Each row of a before or after table is a point. One or more steps were done to the points. Then noise was added and the rows were shuffled. The steps act on how far a point lies along the listed directions, d1 being the first. Name the steps. A step turns or swaps two directions, mirrors them in a line or flattens them onto one, adds a multiple of one to another, or multiplies one. Angles are multiples of 10 degrees, from the lower direction toward the higher: turns from -170 to 170, lines from 10 to 170 but not 90. Use the fewest steps. Two steps may share a direction if one is a turn and the other turns, adds or multiplies; they go together, in the order done. Otherwise the lowest direction goes first.
(in the rows, 128 means zero)

Directions:
(1): [186 129]
(2): [127 186]
Before:
[[139 116]
 [160 102]
 [ 55 166]
 [151  71]
 [ 63 172]
 [127  88]
 [125  73]
 [102  88]
 [ 70 145]
 [ 95 182]]
After (10 x 2):
[[ 66 116]
 [ 67  81]
 [159  89]
 [ 89  75]
 [188 129]
 [ 65  71]
 [166 115]
 [165 148]
 [182 105]
 [140 131]]
Steps: turn d1 and d2 by 70 degrees

Directions:
(1): [160  70 153]
(2): [ 80 124 180]
(3): [169 168 169]
Before (13 x 3):
[[130 199 110]
 [130 149 152]
 [123  91  70]
 [133 137 115]
 [147  56 135]
 [134 142 176]
 [129  72  83]
 [104 160 185]
 [167 117 134]
 [149 143 113]
 [133 176 137]
 [ 97  93 129]
 [130 101 199]]
After, 13 rows:
[[102 172  71]
 [138  64 130]
 [ 93 116 188]
 [ 58 211  54]
 [119  82 203]
 [157 127 174]
 [221  65 136]
 [139 138  97]
 [185  20 203]
 [102 126 111]
 [106 137 121]
 [168 115  95]
 [167 170  81]]
Steps: multiply d1 by 2; turn d2 and d3 by 130 degrees

Directions:
(1): [ 68 169  93 138]
(2): [151 120 100 201]
(3): [159 125  61  92]
(4): [ 88  58 113 127]
Before (11 x 4):
[[127 130 144 167]
 [115 134 120 144]
 [104  88 201  73]
 [156 134  99 193]
 [151 111 177  84]
 [120 142 103 150]
 [134  78 111 143]
 [124  57 174 150]
 [136 126 153 143]
 [127  71 107 161]
 [110 124 192 118]]
After:
[[108 154 110 111]
 [ 59  29 174 214]
 [107 138 135 121]
 [126  29 218 164]
 [180 102 167 159]
 [102 187  86 155]
 [ 65  53  76 152]
 [115 112 235 174]
 [ 91  59  76 145]
 [118 141 164 166]
 [ 95 152 166 163]]
Steps: turn d1 and d2 by -70 degrees; multiply d3 by 2; multiply d4 by 2
